Each row of a before or after table is a point. One or more steps were done to the points. Then noise was added and the rows were shuffled. The steps act on columns, c1 being the first. What was done? A step turns or swaps two columns, mirrors them in a line or flattens them onto one, adds a multiple of one to another, or multiplies or shifts one. Angles are multiples of 10 degrees, from the lower column toward the higher: turns from -170 to 170, lines from 10 to 170 but not 90. Use the fewest steps. Two steps may share a column if one is a turn and the other turns, adds or multiplies; they go together, in the order done. Otherwise the lowest column goes first.
In the rows, zero is written as 128.

Before (11 x 3)
[[155 150 163]
 [129 128 172]
 [ 29 138  98]
 [ 65 111 143]
 [111 114 118]
 [118  98 169]
 [121 116 100]
 [146 171 179]
 [ 86 142  92]
 [112 147  92]
 [187 114 143]]
After (11 x 3)
[[194 131 161]
 [119  91 113]
 [221 146 128]
 [ 63 102 116]
 [101 150 127]
 [148  81 118]
 [160 148 157]
 [140 133 109]
 [147 181 141]
 [150 123  97]
 [178 124 194]]
Steps: shift c1 by 30; mirror c2 and c3 in the line at 70 degrees

Before (10 x 6)
[[154 164 118 186  90 114]
 [130 117 130  98 128  94]
 [ 81  35 103  94  85 156]
 [138 139  71 131 161  84]
 [114 136 146 118  99 106]
 [117 121 118 162 167  90]
 [155 119  86 182 134  85]
 [ 83  97 116  92 117 166]
 [151 122 123 132 172 108]
 [ 62  90 106 110  84 121]]
After (10 x 6)
[[ 98 128 127 113 139 147]
 [104  96 106 125 130 128]
 [113  86 155 157  99 140]
 [ 85 135 176 194 137 135]
 [ 73 154 180  91 108 113]
 [130 112 119 238 230  67]
 [ 82 165 127 157 121 122]
 [119 174 142 118 116 159]
 [152 125 107 145 157  74]
 [101  93 104 184 180  69]]
Steps: turn c1 and c3 by 140 degrees; turn c1 and c6 by -110 degrees; turn c2 and c5 by -110 degrees; add 1.5 times c5 to c4

Before (12 x 9)
[[ 86 114  81 146  66 164 188 171 132]
 [104 129  99 149 162 112 153  84 157]
 [112 135  79 136  56  94 141 144 100]
 [167 124 141 146  87 162  76 176  70]
 [124  78 145 127 127 106 186  85  97]
 [ 94  86  85 115 143 148  82 104  94]
 [ 81 128 103 138  82 118 155  96  78]
 [ 64 110 151 111  94 136 132  94 174]
 [169 161 184  52  97 108 166  94 105]
 [160  75 170 130 108 132 112 102 176]
 [102 151 157  76 161 118 189 183 111]
 [ 77 138 174 133 139 117 139 171 172]]
After (12 x 9)
[[111 134  84 145 198  93 139 151 108]
 [168 123 134 164 188 162  74 107  84]
 [124  79 158 143 108 105 186 166 110]
 [103 150 137 115 126 119 188  62 143]
 [ 76 137 164 106 140 116 138  83 150]
 [ 87 115  80 134 203 165 187 122 121]
 [104 127 108 122  77 114 152 151 135]
 [158  75 180 106 132 133 112 160 153]
 [ 63 110 166  98 140 138 133 174 162]
 [169 159 198 107 139 108 165 172 152]
 [ 80 130 120 157 152 119 154 179  95]
 [ 94  86  89 139 104 149  82 143 115]]
Steps: turn c5 and c8 by -150 degrees; add 0.3 times c8 to c3; flatten c4 and c9 onto the line at 130 degrees

Before (12 x 14)
[[107  69 147  57 177 176  98 154 146 173  83 205 174  92]
 [118 107 119 126 132 114 146  70 104 109 118 137  95 180]
 [171  90 138 169 151 133 157 105 151 161 105 140 136 135]
 [131 162 145 134 162  91 143 108 155 147 106 124 116 158]
 [149 136  98 128 151 103 201 103 139 135 127 143 173 164]
 [117 135  87 134 189 117 158 103  80  86 110 100  73 121]
 [101  76 182  59 128 168 147 147 141 175 110 143 142  70]
 [ 84  94 136  93 145 186  97 108 157 148 111 126 170  81]
 [100 134 117 152 181 140 149 153  83  92 161 111 107 182]
 [ 65  97 123  80 219 181 115 127 114 137 207 203 110  81]
 [166 158 136 129 151 129 138 108  95  71 144 125 113 143]
 [102  49 165  85 131 103  90 142 145 139 107 126 169  62]]
After (12 x 14)
[[104  69 146  97 173 176  98 153 111 173 204  84 235 202]
 [120  92 140 154 154 135 153 107 176 162 140 104 198  95]
 [104  47 164 137 133 102  91 145 114 137 124 110 232 210]
 [149 106 120  90 133 116 146  68 109 111 139 119 155  93]
 [158 133 116 112 179 136 146 155  81  92 112 163 166  70]
 [106  77 182 113 129 167 147 148 106 173 145 110 202 215]
 [105 162 149 113 161  89 142 107 141 146 124 106 175  99]
 [ 83  93 136 131 144 186  97 106  95 150 127 112 230 187]
 [173 159 135 119 153 131 139 109 151  72 126 144 176 114]
 [168 136  90 132 188 116 161 106  98  87 100 110 131 127]
 [117  95 123 120 217 182 113 128  64 140 203 208 173 196]
 [124 135  95 104 151 101 200 103 150 137 142 128 235  99]]
Steps: turn c1 and c9 by 70 degrees; mirror c4 and c14 in the line at 160 degrees; swap c11 and c12; shift c13 by 60
